Every row gives one point. Two turns around zero, p and q, are shown by what they do to some points. Where does a point land after both, in the order given? Backwards means that the second turn is done in reverse. Each puzzle has new turns, and all numbers are rounded.

Turn p:
[-19,16] -> [-24,5]
[-20,20] -> [-27,8]
[-6,-40] -> [14,-38]
[9,45] -> [-14,44]
[35,-40] -> [50,-18]
Turn q:
[66,0] -> [56,-35]
[-21,-12] -> [-24,1]
[-30,-4] -> [-28,12]
[-15,16] -> [-4,21]
Where do these land?
p, then q: [-11,-26] -> [-12,-26]
q, then p: [18,59] -> [20,58]
q, then p backwards: [20,-38] -> [-24,-36]
p, then q: [-37,1] -> [-37,2]
q, then p backwards: [11,4] -> [9,-8]

Turn p:
[-8,-42,31,-35] -> [-15,-59,0,-16]
[20,-6,-17,-41] -> [27,-15,-20,-33]
[13,30,-17,-5] -> [16,29,-2,-16]
[44,10,28,40] -> [25,9,56,23]
[-38,42,-17,36] -> [-32,58,-8,19]
[-31,-33,-8,5] -> [-21,-21,-27,23]
Turn q:
[1,26,68,-35] -> [-28,60,32,-33]
[1,-5,-49,-13] -> [17,-28,-37,-11]
[37,-31,11,31] -> [34,-15,42,18]
[-73,-9,-31,5] -> [-55,-38,-39,17]
[28,-1,-13,19] -> [33,-4,2,14]
[28,-1,10,-13] -> [20,11,14,-18]
[-22,20,5,6] -> [-21,14,-12,13]
Where do these land?
q, then p: [5,2,-7,43] -> [10,9,20,37]
q, then p: [8,16,22,18] -> [-7,22,24,2]
q, then p: [29,-4,20,-36] -> [4,-10,13,-48]
q, then p backwards: [8,-49,-3,36] -> [26,-41,34,16]
p, then q: [17,14,-15,-62] -> [20,-7,-17,-62]
p, then q: [-66,20,-17,2] -> [-36,-6,-59,17]

Turn p:
[31,28,-50,53,60,-29,17,-39] -> [26,47,-62,46,40,-44,20,-22]
[-66,-44,12,-20,-48,20,-36,12] -> [-65,-60,17,-19,-25,23,-34,12]
[-22,-5,-23,-35,18,7,13,38] -> [-17,3,4,-16,31,23,8,46]
[8,56,21,20,23,-17,-25,-41] -> [-1,52,11,12,1,-41,-13,-49]
[18,-28,-7,8,49,21,27,22] -> [23,-8,2,38,39,24,27,19]
[15,15,25,23,-27,-32,-14,10] -> [12,6,14,2,-45,-35,-2,2]
[-14,-4,35,-31,-32,-27,-10,-38] -> [-13,-24,22,-48,-15,-26,-4,-36]
[-7,-7,0,-10,-21,34,41,19] -> [0,-7,-3,-12,-14,51,26,11]
[37,-12,-13,-7,-22,22,-14,16] -> [36,-11,-5,-2,-12,22,-29,15]
Turn q:
[13,-31,8,-14,-12,-5,-19,-35] -> [0,-23,9,2,-2,-2,-25,-44]
[42,-13,22,-27,-22,-21,-37,17] -> [19,-25,7,-33,-8,-14,-58,2]
[32,26,18,38,-8,-31,-11,8] -> [37,14,13,11,-7,-45,-16,22]
[36,-17,-7,-2,-25,18,49,13] -> [38,-26,1,-20,-36,19,32,0]
[-5,15,29,18,28,38,25,12] -> [9,14,35,16,12,32,26,29]
[-22,-12,12,-13,23,-30,32,12] -> [-30,-16,19,-20,10,-20,32,11]
[-60,-27,-52,11,-40,41,-61,-17] -> [-48,-1,-70,59,-18,38,-37,-26]
[-31,57,-15,4,-27,-5,-27,-18] -> [-20,66,-23,12,-17,-12,-21,-6]
[-5,2,-14,-15,83,-5,49,9] -> [-6,-3,11,-27,65,4,68,12]
Where do these land?
p, then q: [-5,-19,19,22,21,32,-46,3] -> [0,-7,16,60,10,-6,-26,7]
q, then p: [-1,26,-16,41,-62,-30,-1,-58] -> [8,21,-48,-22,-57,-54,-6,-35]
p, then q: [38,-15,31,-28,16,39,13,23] -> [42,-14,46,2,9,39,-9,10]
p, then q: [-33,-29,25,-50,-4,30,25,28] -> [-29,-28,38,-7,0,62,10,16]
p, then q: [0,-7,-13,-1,53,65,-20,2] -> [17,17,10,56,50,32,-4,17]
p, then q: [-1,36,-18,39,-29,-17,-6,16] -> [1,28,-37,-4,-40,-23,-9,14]
p, then q backwards: [11,36,-33,1,-28,-40,-45,-27] -> [15,32,-18,-16,-37,-53,-42,-1]
p, then q: [6,-62,6,-23,9,-12,35,30] -> [9,-65,17,-16,5,19,32,22]
p, then q: [-8,-17,47,-31,46,-6,26,30] -> [-3,-17,70,-8,12,9,31,29]
q, then p: [-5,26,-38,16,-18,-27,8,-16] -> [4,26,-41,-24,-8,-26,10,3]
p, then q: [-1,26,-9,14,-4,-34,12,-32] -> [-5,23,-17,-20,-5,-33,17,-25]

Turn p:
[-3,6,-9,9,-9,-61,17,22,7,16,-38] -> [-3,14,0,10,14,-68,-8,29,5,7,-20]
[-13,-16,-14,-55,-21,48,-15,-2,14,-45,-2] -> [-14,-34,-22,-29,-44,52,8,28,7,-23,-12]
[-14,15,20,49,2,14,-4,-54,4,33,4] -> [-14,13,12,34,2,5,-17,-72,6,14,-10]
[27,20,-6,13,-24,-3,5,-12,-11,54,11] -> [24,16,-9,-5,-10,-27,5,-39,8,42,10]
[11,-6,36,29,-15,-19,-9,-32,-43,23,12] -> [6,8,41,-6,-7,-24,-13,-52,-31,10,10]
[40,6,49,45,-17,6,-11,-21,25,30,20] -> [31,2,40,33,-16,-2,-30,-44,25,28,26]
[-25,-27,-3,-45,19,49,-12,49,0,-20,-23] -> [-14,-30,-18,-12,2,55,5,63,-25,13,-16]
[25,-9,-20,-32,37,53,-15,-7,-2,-33,-17] -> [35,-20,-19,-16,6,63,10,13,-5,-23,-29]
[-9,-16,-33,-17,17,48,-8,35,1,-26,27] -> [-1,-23,-39,-5,7,51,21,28,-12,-9,28]
[2,-7,-18,-2,-1,43,2,21,-9,-61,-8] -> [11,-13,-20,15,-23,40,21,32,-26,-38,0]
[-24,23,-8,-27,23,-79,-9,24,4,-14,2] -> [-26,36,0,-34,37,-42,-21,43,12,-28,6]
[11,9,10,64,-29,3,-27,-45,1,41,10] -> [10,2,0,33,-16,-20,-36,-78,0,20,12]
[-16,34,9,-17,4,-39,51,22,-1,5,-3] -> [-21,47,16,-4,11,-32,32,32,16,8,-5]
[-14,-32,-12,-13,15,-64,35,0,11,-2,4] -> [-25,-18,18,-14,38,-51,22,19,20,-20,-2]
Turn q:
[4,2,45,-44,40,1,-38,17,-30,-4,38] -> [33,-15,26,-23,56,-2,-32,33,-20,-1,39]
[29,-23,-20,-8,-4,20,-4,1,-43,21,17] -> [20,-17,-34,1,-14,17,-3,18,-42,12,17]
[28,-42,17,44,-12,24,-16,-3,-38,-25,19] -> [14,-33,-1,35,-11,44,22,22,-22,-38,25]
[-36,-15,42,-15,30,-40,-5,-21,46,8,-39] -> [-21,-33,38,-3,46,-39,-4,-47,28,6,-25]
[-25,15,-31,11,4,-14,-33,0,22,-15,-45] -> [-9,22,2,22,12,4,-24,-16,17,-9,-60]
[-34,1,10,21,-14,53,0,27,-22,-1,-28] -> [-40,-4,21,12,-8,40,8,44,-5,20,-22]
[17,3,-8,-20,-36,6,-17,-44,35,-2,2] -> [15,-6,5,-22,-36,16,-27,-47,15,-8,-2]
[0,-8,-19,-23,-23,-35,37,38,-18,-26,2] -> [-12,16,-18,-29,-15,-42,18,27,-23,-35,-13]
[9,-1,31,26,48,42,-34,21,34,23,15] -> [24,-28,9,28,32,24,-9,27,56,34,19]
[-5,22,1,35,15,-47,19,32,47,4,43] -> [-1,30,-9,26,4,-58,8,8,58,-15,31]
[30,-10,28,-8,-21,0,-6,-23,50,44,2] -> [24,-41,16,-4,-34,-16,-11,-35,32,27,14]
[-11,21,-35,10,-32,-1,29,-30,-43,11,9] -> [-26,40,-19,5,-34,10,7,-18,-46,8,15]
[-49,13,-47,-2,44,1,43,3,-20,-25,-2] -> [-49,49,-42,-14,46,4,22,5,-8,1,-11]
[42,23,-13,-26,-40,-10,24,-17,-18,-12,-35] -> [27,21,9,-32,-44,-4,24,-21,-36,-2,-30]
Where do these land?
q, then p: [8,35,4,-8,-7,17,13,52,7,2,-12] -> [8,22,1,3,-9,-16,-6,46,15,39,0]
q, then p: [33,27,-16,16,-1,-13,-23,-11,-8,30,-5] -> [41,15,-5,11,-10,-21,-13,-35,-3,11,5]
p, then q: [24,-72,-22,8,17,-17,23,-12,54,31,-3] -> [3,-69,-38,19,29,-31,26,-29,37,-13,-4]
q, then p backwards: [11,36,-18,26,-22,-19,-15,-7,85,0,-4] -> [28,48,8,9,-29,-13,8,-54,59,9,-7]
q, then p: [11,29,18,12,0,-4,18,-20,-16,-26,-15] -> [4,32,30,6,-14,13,27,-8,4,1,-11]
q, then p: [-42,-80,-21,-6,-23,35,4,5,-28,-32,-16] -> [-48,-48,-32,5,-7,28,23,32,-60,-19,-22]
q, then p: [13,20,3,-39,-7,9,-4,-14,-18,-28,18] -> [18,17,6,-42,-17,31,6,8,-4,-4,4]
q, then p: [-12,-24,18,19,-11,58,15,29,-13,-35,26] -> [-25,-18,-10,21,-14,41,32,48,-8,13,34]
q, then p backwards: [-23,-37,23,-34,80,-4,-38,-17,-10,-21,-13] -> [-1,-52,-15,6,91,-16,-24,-9,-2,20,1]
p, then q: [2,41,22,-12,-22,-13,5,-7,-19,97,-3] -> [11,13,18,6,-13,-46,-37,-50,-16,75,10]
q, then p: [-39,33,-29,17,9,-18,9,-5,-24,7,14] -> [-23,55,-26,6,14,-1,-9,-19,-10,-4,7]
q, then p backwards: [13,-8,20,2,-14,-29,-6,8,-11,-24,13] -> [16,-11,1,12,-3,-24,4,-1,-12,-37,5]

Turn p:
[-4,5,-11,-19,-3,15,36,16,40,-30,-17,13,-18,-7] -> [-3,18,-23,-13,-9,25,21,32,15,-30,-33,0,-17,-4]
[-16,2,15,-15,-3,13,30,52,-12,-13,-2,0,-38,-17] -> [-27,15,0,25,19,3,7,36,0,-11,-18,8,-52,1]
[45,18,-72,-13,7,-16,-13,-32,-14,-12,-7,-3,-51,-11] -> [50,-69,-56,21,2,-1,23,-3,24,-9,3,-3,-8,13]
[-12,-18,0,-10,-17,14,20,1,-23,-1,-25,4,13,-27] -> [-38,-23,9,1,16,13,-5,5,-7,-6,-27,-6,3,-10]
[16,-97,-37,-18,-20,-1,4,73,-8,8,-11,-9,21,27] -> [-38,-12,29,59,-27,17,37,77,-30,12,4,-26,49,14]
[7,23,-61,-1,13,-6,-34,8,-9,-2,-18,22,25,15] -> [23,-17,-55,-6,4,5,3,6,-34,31,0,-7,32,18]
[-19,19,-73,-1,-58,2,-16,15,3,84,26,18,21,-22] -> [-8,-36,-23,25,-33,41,-44,6,5,80,-21,61,30,19]
[-5,15,29,-18,21,20,-27,-25,15,-6,-3,7,-41,-14] -> [50,2,20,-19,28,-4,3,-7,5,-16,-14,14,-30,-12]
[-2,-18,20,4,12,8,-10,12,1,-24,-12,-55,22,14] -> [-3,11,24,-7,-5,1,-16,19,-14,-11,30,-53,-3,-13]
[-8,-22,37,12,17,-56,-5,-14,9,14,-9,-9,8,4] -> [-6,9,24,-13,-5,-60,-10,4,13,-10,18,5,27,-17]
[-23,18,20,-4,14,11,-2,-24,-10,-19,57,1,23,-2] -> [-6,9,11,-30,-9,13,-5,-39,-28,-11,36,26,-25,0]
[28,17,46,11,-2,-6,-28,-5,14,-25,30,4,-3,-19] -> [31,26,13,14,-18,-19,-13,-39,-18,-30,-2,4,-21,-14]
[-19,-13,0,86,7,22,10,-23,-8,-23,29,-1,20,26] -> [-20,38,0,2,22,32,-18,-42,10,-29,56,-7,35,30]
[17,24,36,-20,-7,-26,-26,-28,5,-27,-18,0,-22,37] -> [39,4,12,-28,-9,-49,11,-17,5,-13,-15,-28,-18,27]
[-5,25,51,6,19,6,61,-26,-4,75,-20,7,21,-5] -> [-46,24,18,-30,23,-16,6,-37,54,51,-15,12,-1,-52]
Turn q:
[48,12,-18,7,21,31,-23,-26,-12,-38,14,8,-29,-2] -> [41,6,-4,48,-30,-6,14,-31,-26,-33,2,-13,7,-4]
[-36,1,19,25,23,-21,-13,9,29,33,13,28,-12,-48] -> [-22,-15,3,16,-10,17,-12,40,14,4,35,59,-20,-20]
[15,18,2,16,31,-18,-10,-27,8,1,22,32,20,25] -> [-16,-9,-20,33,-16,-11,-23,-46,10,8,2,21,1,-7]
[43,-48,25,-19,-43,12,23,-4,-54,7,-23,-54,9,23] -> [46,-16,32,-41,48,26,3,-26,-14,21,-14,-62,12,33]
[-20,-16,22,-47,17,-24,-12,46,31,23,-4,-27,27,-21] -> [-28,34,6,-27,39,-3,-30,31,13,-3,37,8,-37,29]
[-23,30,-18,-7,17,-22,3,13,13,20,-27,17,35,-51] -> [-41,15,24,11,24,-19,-22,32,27,-18,6,19,-2,-40]
[2,16,-32,32,18,-36,8,-15,5,-15,25,-4,-19,-10] -> [-6,-25,-22,30,-33,-11,10,4,31,-5,23,-17,3,-21]
[24,-7,-26,23,29,42,31,6,-35,-17,18,18,-11,25] -> [29,-8,-28,39,18,-23,45,-23,-24,15,-9,-4,27,-5]
[-9,-1,-54,29,19,20,-3,-28,31,-12,26,11,2,7] -> [-9,8,-52,51,-22,12,10,7,13,-11,-21,1,14,-10]
[18,-23,55,-9,-49,30,19,-18,7,2,-47,-37,-4,22] -> [48,17,33,-64,11,43,7,-22,9,11,-34,-7,2,21]
[-31,4,61,15,-47,33,3,-17,-33,-41,-6,-43,14,11] -> [-13,-4,51,-46,-14,39,54,-27,-2,-4,-19,-5,29,45]
[44,-24,0,-20,-62,19,-23,38,-34,34,-12,-26,13,28] -> [31,7,14,-42,29,7,-42,6,-50,23,-5,-44,41,28]
[-25,40,-15,20,39,-15,-12,1,20,0,-11,7,-32,19] -> [-9,21,-5,25,-50,-32,9,11,20,26,3,18,-16,-15]
[-13,-58,4,-39,-32,-27,-15,38,-18,1,-41,13,20,-7] -> [0,-28,23,-37,46,-22,-36,41,-13,-11,-26,-5,-19,38]
[-38,17,-14,-37,13,-14,-1,-17,4,28,18,22,-13,-17] -> [-43,0,-10,7,-6,3,-5,15,-19,3,2,5,-45,-36]
[2,40,-12,11,5,-9,25,1,35,-25,34,34,-19,-2] -> [-8,-2,-45,-3,-33,-22,18,-13,10,-24,18,24,5,-36]
Where do these land?
p, then q: [-27,51,-4,-19,9,-48,-23,-21,8,12,2,11,5,-51] -> [5,-35,5,22,-3,-24,-59,25,-29,-33,-15,-9,-35,-13]
q, then p: [4,35,-29,-13,57,4,-34,16,-25,24,28,-2,1,9] -> [-14,2,-15,16,14,-22,-53,-30,14,17,45,29,-3,23]
q, then p: [-22,7,-17,-33,53,7,-45,-51,-21,14,-4,40,-25,-17] -> [-4,2,5,43,70,-21,-42,-17,29,-32,-11,10,-7,35]
p, then q: [-5,-23,8,31,5,19,31,25,27,-18,-38,-26,8,-17] -> [-20,48,20,5,-10,-7,28,28,18,-27,20,6,20,19]
q, then p: [7,-20,23,20,-18,-8,24,-19,-23,-20,20,-44,32,-15] -> [-4,17,36,-36,-13,40,22,2,9,-13,31,-20,3,-21]
q, then p: [13,1,-59,-16,16,-13,10,6,-39,1,-4,35,-18,9] -> [-18,-32,-17,36,13,-40,-28,17,11,-15,26,-7,22,-16]
p, then q backwards: [22,-5,52,-16,-20,37,55,23,22,-26,-10,16,9,10] -> [-43,33,-12,-39,1,34,3,-49,7,-24,-25,-33,5,-3]
q, then p: [-15,-23,7,24,-28,5,21,3,26,5,-2,-2,59,28] -> [17,9,-8,-54,4,24,18,26,-17,28,-9,-6,37,-11]
p, then q: [11,-33,45,12,-15,-18,17,30,16,-46,-24,-13,4,50] -> [-28,19,19,-55,-30,-24,31,-16,40,8,23,-25,17,22]
p, then q: [10,2,-9,-12,-42,23,-7,1,16,-25,-17,-39,17,13] -> [21,31,19,-27,-8,23,5,10,-12,4,-8,-31,17,34]
p, then q: [17,-45,23,19,-46,11,-14,48,-5,-6,-1,-6,27,-8] -> [-17,-6,56,-10,-19,11,18,0,13,23,-2,15,51,30]
p, then q: [-6,8,-56,-23,44,-13,-30,-21,12,17,58,28,-53,-14] -> [46,-45,-68,22,31,-24,-19,-19,-37,-18,1,24,11,-30]
q, then p: [-11,4,-1,-25,3,-24,-5,-20,-6,63,-1,-23,-19,-12] -> [24,-5,32,29,24,13,-30,13,8,21,4,23,-37,-15]
p, then q: [-56,44,-7,4,5,2,-12,-22,-28,17,18,17,-52,-9] -> [24,-3,-37,38,-19,-28,-25,-12,-30,17,-10,29,-52,-2]
q, then p: [56,-3,23,48,-22,15,11,2,19,-11,-24,7,7,23] -> [23,-4,-4,-11,-39,3,26,-40,-14,9,-26,-24,41,-27]

Turn p:
[29,0,2,14,13,12,2,4,-18,4,-8,-10,44,-19] -> [24,24,21,13,-4,4,27,-1,14,18,-25,14,14,10]
[0,19,5,-34,-13,2,-1,14,-12,10,-12,10,-24,-18] -> [-26,18,-15,-15,-1,3,-12,-28,-7,-10,-15,6,1,-22]
[-1,-9,-4,14,12,-13,-13,-24,-15,7,-13,3,-1,-21] -> [-13,13,20,-12,13,-8,14,5,-12,-1,-5,-1,1,27]
[20,-16,22,9,1,-7,-15,13,-10,10,13,14,9,-16] -> [17,24,17,6,8,-24,10,-9,-4,5,-9,-14,-12,-10]
[9,15,-3,12,-37,-1,-12,-11,-8,-16,-10,14,34,-21] -> [7,10,27,9,-23,21,22,-14,4,-31,-21,-12,-4,10]
[-4,-10,-3,0,-1,25,4,3,27,17,8,6,-23,5] -> [-8,-20,-6,10,27,6,-12,-7,-3,12,12,-15,8,-18]
[8,-14,-7,2,-40,-11,10,12,-19,7,-2,6,-18,1] -> [-26,5,-15,17,-2,-12,21,1,3,-22,-7,-10,-14,-20]
[-22,3,14,3,3,2,27,-7,-15,-17,-9,2,17,4] -> [6,-22,6,5,-10,-9,-6,0,6,-12,-16,31,-4,14]
[-22,34,-26,14,13,-16,-1,10,20,4,-3,7,43,-3] -> [5,0,7,10,-34,21,-19,-12,21,20,-3,-13,-3,45]
[-25,-22,-16,7,13,-1,-16,13,-15,-20,13,-5,-21,-7] -> [-5,9,-6,-14,28,-8,-18,27,21,-13,4,-4,-17,9]
[-3,2,11,18,6,8,-13,4,8,11,22,-28,-12,34] -> [8,-8,5,2,1,-9,-1,11,15,14,49,3,3,-16]
[4,-2,-1,9,9,-8,18,-5,-16,-29,-2,11,-32,-21] -> [-2,-5,-18,-21,27,-1,15,-3,-6,-15,-13,14,-28,11]
[18,11,-2,-55,10,-2,15,-23,-4,15,15,7,-2,-14] -> [7,15,-34,-11,-1,-7,-6,-24,-32,-6,-12,5,40,1]
[-18,-11,7,2,6,0,4,6,86,5,2,-43,5,-1] -> [10,-58,3,-28,-11,7,-12,11,20,45,9,-43,25,-12]
[7,-1,3,-16,6,10,-9,-10,-9,-10,-14,7,-21,97] -> [-3,-7,-12,26,-18,16,-22,42,-43,-4,51,41,-11,-32]
Turn q:
[5,-27,1,9,5,-8,-25,18,-18,-18,27,-1,19,13] -> [23,-36,10,-12,1,-22,-14,11,5,8,-15,19,10,-11]
[25,6,-8,19,-7,8,25,-27,-33,-1,10,24,-5,6] -> [5,-2,2,20,-36,2,12,8,21,-8,-2,14,7,41]
[12,-9,15,-3,5,3,5,7,-19,-9,-4,-25,-6,-25] -> [-12,-15,23,10,1,2,28,13,-9,10,4,3,2,-13]
[5,22,-14,23,26,2,5,-51,22,-25,-18,2,13,-5] -> [-28,-3,-17,21,-23,7,-7,-9,7,-34,-21,2,-48,3]
[-6,1,11,-15,23,-6,19,-8,-21,22,14,-12,-4,-8] -> [-12,-5,21,24,19,12,-3,9,15,19,8,-9,3,14]
[-15,21,-13,17,-20,2,17,-11,27,46,7,-17,-4,22] -> [-3,26,-41,13,-12,0,-18,-5,8,24,9,-42,4,6]
[-1,-2,-32,-8,8,10,22,11,1,-3,-17,-7,30,-24] -> [-10,13,9,4,-4,4,6,-20,-21,31,-15,21,-27,5]
[-46,-5,-9,-8,7,-29,-33,-10,10,5,1,-10,-21,12] -> [-19,7,10,-28,19,-19,-42,11,6,-12,4,-31,-3,-11]
[28,-16,-9,-5,26,13,16,28,-12,10,-15,5,-41,18] -> [42,27,31,0,4,14,31,18,17,2,-11,-13,-5,1]
[1,-22,20,-5,-38,9,-6,31,4,16,-12,11,38,1] -> [10,-9,-27,-35,5,11,12,-20,-6,31,7,25,28,-11]
[20,-4,5,-16,-19,17,-9,-25,9,-30,22,21,18,6] -> [15,-37,-10,-1,-10,-6,3,-31,-10,-28,7,12,0,20]
[-6,5,24,6,-6,-22,35,0,23,11,4,-4,-11,-33] -> [-32,21,-11,28,21,-15,24,-12,12,4,15,-1,12,-10]
[3,14,-22,6,-11,-6,-21,-27,5,11,0,-7,1,16] -> [-4,-1,-7,-3,-31,3,-29,-7,1,-8,-2,-23,-1,1]
[-13,1,14,-7,5,-34,-9,32,-5,-15,-6,-17,3,9] -> [-8,-1,9,-10,28,-7,-6,14,-12,2,-28,0,24,-23]
[-27,-6,20,1,-26,24,11,17,-14,-9,3,28,-17,14] -> [15,7,-20,-26,18,-9,17,24,-6,-6,20,11,16,31]
[16,24,-3,-16,22,17,-52,14,22,-13,-17,9,-13,-22] -> [18,9,18,-5,0,24,-12,-4,-29,-38,19,10,-22,-42]
Where do these land?
q, then p backwards: [-23,10,-14,29,-9,16,-14,3,-2,-9,2,-27,-8,-52] -> [5,-13,18,2,-2,-33,-13,6,-12,21,-19,1,-25,49]
p, then q backwards: [-14,-7,-3,-30,13,-5,-20,-10,-13,-10,16,1,-24,11] -> [-35,19,2,3,-11,0,-27,9,8,-5,2,18,-11,3]
q, then p backwards: [-16,-27,-1,6,4,3,6,-13,-13,-3,-6,37,-8,-8] -> [-20,15,2,22,14,-9,-3,-2,-27,-13,4,-22,-6,-10]
p, then q: [-17,21,5,-8,-9,-18,-7,-32,12,19,-7,-7,-10,6] -> [-10,-32,-2,-14,11,-14,-16,-2,-5,11,5,-4,15,26]
q, then p: [4,-7,-15,-13,-7,37,11,-10,8,10,19,-14,9,39] -> [-11,11,-14,12,5,2,32,31,-8,12,25,3,23,-20]
q, then p backwards: [18,20,-19,3,-17,-14,16,15,-11,1,-3,17,34,-5] -> [9,24,1,-26,17,6,20,-3,-17,15,-19,8,26,0]
q, then p: [29,0,-20,1,-14,5,13,34,-20,15,-11,-4,-9,9] -> [-2,6,5,24,-24,4,26,-30,0,9,-10,15,13,-17]
q, then p backwards: [14,2,-17,-8,-26,-9,-26,-27,51,-20,-20,-33,-13,-41] -> [10,17,36,-13,-61,-30,-15,1,5,26,-4,22,-34,2]
p, then q: [20,9,17,11,-10,21,-9,-5,-16,-3,-12,-14,34,15] -> [1,-1,-31,15,-3,7,28,-7,5,-7,14,29,17,2]
q, then p: [-9,-18,12,-30,37,-12,4,45,15,20,-7,10,-1,18] -> [19,15,8,-22,17,14,-5,-21,-22,52,-5,20,19,5]
q, then p: [-15,27,16,9,-16,20,-9,8,0,0,15,10,-22,-3] -> [25,25,-21,11,-3,3,-1,4,26,-8,8,-2,-14,8]
q, then p: [26,-10,11,11,34,-17,11,-11,0,8,6,18,23,-7] -> [1,-32,23,6,21,17,1,-7,-20,14,-4,-22,-12,5]
q, then p: [-14,-29,31,20,5,-24,-30,-16,6,-9,24,-16,6,18] -> [4,-1,0,-25,4,-13,-12,37,3,17,-28,-44,2,5]
q, then p: [-1,-13,15,-20,-4,10,39,-5,3,-9,-8,0,-11,-29] -> [4,-33,-19,11,6,-22,-5,-9,-3,5,12,28,-1,21]
q, then p: [-3,21,-17,18,19,-14,14,23,-21,-9,-7,22,-2,31] -> [-7,15,12,8,-24,39,-5,-5,-8,22,-6,13,-29,-15]
